Each row is a point. Two turns around zero, p and q, are shown by what they do to some points. Where does a point land after both, in the order given? Backwards means that the second turn is done in reverse. Each puzzle has new turns, and all numbers are rounded.

Turn p:
[-18 -23  29] -> [ -4 -28  30]
[ 33  -1 -44] -> [ 15   8 -52]
[ -3   5 -39] -> [-17   8 -35]
[-11  18  54] -> [ 6 11 57]
Turn q:
[-25 -30  -9] -> [-23 -25 -21]
[-17  21 -48] -> [ -6  33 -44]
[-16   3  30] -> [-22  -3  26]
[57  7 26] -> [51 -4 37]
Where do these land?
q, then p: [-27 -11 -49] -> [-35   5 -45]
q, then p: [18  8 32] -> [23 -3 30]
q, then p backwards: [  5 -59  46] -> [-27 -62  31]
p, then q: [  9  12 -27] -> [  4  22 -22]
q, then p: [-22  -3  -2] -> [-22  -3   1]
q, then p: [16 52  0] -> [16 50 16]

Turn p:
[-11  25 -41] -> [ -9  -2 -48]
[-13 -25  30] -> [  0 -19  36]
[26 24 48] -> [-21  42  36]
[ -2 -25 -37] -> [ 31 -21 -24]
Turn q:
[  0 -32 -26] -> [-19 -36   7]
[49 51 -5] -> [ 57   3 -42]
[-21 -33  20] -> [-21   4  38]
[-27  14  11] -> [-16  28  -3]
Where do these land?
q, then p backwards: [ 4 37 30] -> [ 46   6 -11]
q, then p backwards: [-29 -17 -36] -> [-42  26   4]
q, then p backwards: [ 39  23 -24] -> [ -2 -22 -46]
p, then q: [-25  -1  37] -> [-17  25  33]
q, then p backwards: [-39 -10   7] -> [-4 30 27]
q, then p: [ 49 -33 -14] -> [48 -3 37]

Turn p:
[ 20 -39  -5  22] -> [ -5 -43 -21 -12]
[ 18  23   0 -12] -> [ 16  18 -12  16]
[ 8 10 31  8] -> [ 11 -11  13  28]
[ 25 -38   0  -6] -> [ 20 -31 -18 -20]
[21 25 -3 28] -> [-13   0 -22  35]
[-92  18 -23 -39] -> [-30  65  59 -47]
Turn q:
[-4 -2 -8 39] -> [-20 -15 -31   7]
[ 20   2 -15   8] -> [  7  13 -21   3]
[  0  -4 -17   7] -> [ -7   6 -14  -9]
[  2 -22 -12 -10] -> [  9   2  -4 -25]
[  6 -36  10  31] -> [  9 -37 -28 -10]
[-52  64  30 -90] -> [-19  39 117  15]
[28 -3 13 13] -> [ 23  -8 -17  17]
Where do these land?
q, then p: [-44  24 -35  -1] -> [-17  33  48  -3]
p, then q: [-22 -16 -33  36] -> [-33  -6  29 -34]
p, then q backwards: [ 46  17  19 -59] -> [ 74 -10   8 -24]
q, then p: [-2 19 -8 24] -> [-31   5   2  -4]
p, then q: [  7 -34  -4   2] -> [ 17   3   5 -30]
p, then q: [ 16 -10  61  -2] -> [ 41 -37 -31   8]

Turn p:
[ 18 -26 -15 -13  22  37] -> [ 22   5  22  12 -20  41]
[-16 -14   4  -3 -20  38] -> [-17  -3   9  -1 -44   8]
[ 41  34  27  -8 -63 -31] -> [-11  56   5 -45  13 -56]
[-14 -64  -6 -21  23  19] -> [ 12 -40  48  16 -19  30]
[-34  13   1   1  37 -20] -> [-17 -30 -19  19  32  11]
[ -5 -21  12 -13  39  38] -> [ -6  -4  22  37 -12  41]
[ 13  55 -22   6 -43 -42] -> [  2  23 -44 -55  25 -35]
[ -4  23  -1  52   6 -40] -> [ 15  -8 -44  17  25 -41]
Turn q:
[-29 -16 -27 -15  -7  -2] -> [ -8 -28 -30 -17   3  -4]
[-18  33  -5  37  39  23] -> [-52  44  -7   8  -9  -2]
[-11 -13  42  34   5 -33] -> [ -4  12  44 -22   2 -41]
[ 44  21  35  35  34 -38] -> [ 18  67  46  -5  20 -10]
[ 18  31 -43  -1  -6  11] -> [ 12  23 -42  11 -15  23]
[-11  14 -18 -55 -42  29] -> [ 10 -48 -25   6 -30  48]
[ 41 -45  -9   2 -47  10] -> [ 54 -30  -8  40   0 -25]
[-34 -24  24 -38  25   0] -> [-31 -39  21 -20  30  13]
Where do these land?
p, then q: [ 25 -20 -12 -17 -23  15] -> [ 20 -11  25   9 -16  27]
q, then p: [ 10 -19  37 -15  56  28] -> [-27 -19 -12  69   2   6]
p, then q: [ -8 -21  -6  53 -37  -4] -> [ 59  -5 -10 -24  -2 -24]
p, then q: [ -2  58 -36  29 -31 -22] -> [ 23   4 -64 -27  22  34]
q, then p: [-29   8  16 -38  24  26] -> [-27 -29  10  23 -35  21]
p, then q: [-26 -30 -13  29  45  -5] -> [  7   3  -7  36  22 -53]
p, then q: [ 30  23  15 -41 -32 -36] -> [-17   7  24 -39  17  54]

Turn p:
[ 21   6   0  54  -3  22  33 -18] -> [  1  44  -7  46   5 -19 -11 -26]
[ -4  -3  -9 -16  16  10 -22  -8] -> [  7  -6  13 -26  15   5   3  -9]
[  1  12  32 -11   7   6 -21  19] -> [ 16  10  -3 -17  -6   9  31  21]
[ -7 -10  -4  49  -7 -10 -16  24] -> [-18  27  20  22  16   2 -11  35]
[-13   9   2 -10 -17 -14  -5 -13] -> [-10  -6  -2  -8 -19  19  -8  -2]
[ 13 -29  17   4 -13 -11 -13  -1] -> [ 11  -5  31  12 -18  -2   2  13]
[-22  -6 -56 -10  10 -13 -12  14] -> [-30 -26   3 -24  35  -4 -28   9]
[-19 -15 -37 -16  11  -4  97  -3] -> [ -9 -57 -57  50  23 -20 -26 -34]
[-19  -2  27 -16  16 -13 -29  -2] -> [  3 -10  16 -17  -1  33  29  10]
[ 33  16  14 -18   0 -26  13  -6] -> [-13  -9  -7  -1 -35 -20  26 -11]
[ 14  22  15 -10 -20  54 -25  -6] -> [ 44  39  -8 -35 -13  -1  -6  -6]
Turn q:
[-19 -33 -41  -2 -13  -7  16 -22] -> [-19  12 -22 -22 -41  13 -25  14]
[ 33   1 -31 -16  -7 -28  -9   5] -> [ -2 -25 -32   2  15 -10 -32  17]
[  2 -18  20  21  25  21  27  36] -> [-19   3  15  48 -16   1  33  -1]
[-30   7   4   4  33  28 -43   0] -> [ -9   3  36 -12  26  48  14  -3]
[-37 -30  -7 -22  -3 -35   4  -8] -> [-30  38 -21 -29  -3  -6  -4  21]
[ 15  26 -22  19 -19 -14  -7  -2] -> [ 30  -4 -11   9   6   3 -34  -4]
[ 30  22  25   3  -7  -8  11 -23] -> [ 17 -13  10  -2   4 -38  -8 -25]
[ 33  -5  28  26 -25  24  14  15] -> [ 32 -19  20  31 -24 -24  17   7]
[-28  31  24 -33  16  19 -14  -1] -> [  2   5   4 -26  33  15  39 -26]
Where do these land?
p, then q: [ 14 -10 -22 -38  11 -22  16  29] -> [-38  20 -19   1  -8 -11  -6  39]
q, then p: [  7  43 -17  17 -25  -3  19 -38] -> [ -4   9  40 -31 -34 -13 -10 -30]
q, then p: [ 14 -28  -1  18  10 -27 -38  27] -> [-2 16  1  3 33  5 29 46]
p, then q: [-37  40  29 -26  27  28  20 -17] -> [-15 -47 -21 -12 -42  26 -13 -32]
p, then q backwards: [ 28   5  11 -23 -13 -23  21 -15] -> [ 17 -12   1  -3  -5  22  42 -12]
p, then q: [ 19 -10  -6  17  11  22 -28 -15] -> [  2  -4  13  -6  27 -27   6 -26]
p, then q: [-22 -12 -15   1  -2   2   3 -20] -> [ -6  -9  28 -14   0  12   1   4]
q, then p: [-13  -5  40  27  10  17  21  31] -> [-12  30 -27  46 -15   4   8  -6]
p, then q: [-11 -22 -18   7 -29   7 -34  18] -> [  8 -10  11   7  41   2  27  24]

Turn p:
[ 10  23 -51 -12 -15  10  53 -17] -> [ 11 -35  -7 -44 -54  -5 -16  18]
[-10 -23  -8 -11  10 -13  -9 -46] -> [ -1   2  48   1 -10 -22  20   1]
[ 27  15  16  -8  49  33 -23  -1] -> [ 38  -2   9  26   0  36   5 -43]
[ 54  24  -3 -21   9 -60  31  46] -> [ -6 -62 -25 -51  51   6 -19 -25]
[-47 -33  11  -5  16  -8  37  57] -> [-40 -14   6  16  29  41 -32  53]
[ -8  35   2  -9 -33  18   6 -53] -> [ 43   6 -10  -8 -35 -34  28  21]
[ 19 -18  23  13 -26  22 -37  -6] -> [ 12  52  -6  12   9 -19  -8 -21]
[-12 -31  51  68   1 -16 -45  20] -> [-43  35 -17  69  42 -24  -2 -22]
[-33   8 -40 -14 -11  13 -13   1] -> [-15  18   1 -21 -32  21  24  20]
Turn q:
[  8  -9  39  11 -16 -11  38 -12] -> [  0  -6  -5  41  -8 -15  29 -29]
[ -9 -21 -56 -38 -28  52  25  13] -> [ -8  49  -7  18   2  10 -80  -7]
[ 36  17  36  37 -20  70  16 -42] -> [ 45   0  46  26  45   7   6 -68]
[  2  -4  25 -17 -28 -55 -46  11] -> [-13  -5  -7 -40 -62   1  36  -4]
[-15  -7 -31   3  39  -7 -27 -33] -> [-16 -16 -26 -39  40  12  -5  13]
[ -3  69 -10  -1   7 -15   1  -5] -> [  1 -44  30 -19   0 -39 -17  12]
[-13 -26 -22  -5  16 -25  13  13] -> [-17  11 -36   6  -1  -5  -1  29]
[ 30 -30 -58 -23  23   2  12  13] -> [-24  58 -16 -10  27 -17 -22  28]
[-45  -9  71 -25  41   9  19  43] -> [-33 -30  23  63 -23  51  26  39]
[ -5 -23 -13  15 -35   6 -40 -15] -> [ 26  13 -24 -35 -12  24  -5 -27]
[ 14  42  18  41   1 -25 -11  14] -> [ 37 -29  21 -13  -9 -29  31  15]
Where do these land?
q, then p: [ -8 -27  38  34  -9   8 -43  43] -> [ 42   7 -34 -18 -20   3 -59   0]
p, then q: [-16 -44  21  -8  -5 -39 -36  -1] -> [-18 -55  10  24  10   1  22  31]
p, then q: [ 12   8 -63  -3  35  27  34 -36] -> [  6  31  -7   7 -45  24   3 -70]
q, then p: [  6  35  -7  -4 -10  21  -7 -38] -> [ 17   7  43  13  19 -12  19 -11]
q, then p: [-25  33 -67 -13 -15  20  51 -25] -> [-46  26  25   7  20  -3  60 -54]
q, then p: [ -3  19  19  13  24 -30 -21  32] -> [ -6  -2 -10 -15  28  11 -45  24]
q, then p backwards: [ -2 -24  73  30  -3 -21  -1  15] -> [-35  53  -3   1  39  10 -31 -29]
q, then p: [ -7   3 -31 -67  14  31  30 -14] -> [-20  27  -1  45   3  19  65   5]
p, then q backwards: [ 44  -3  17  18 -32 -17  -7  23] -> [  9 -10 -45   4 -10  -1  15 -43]
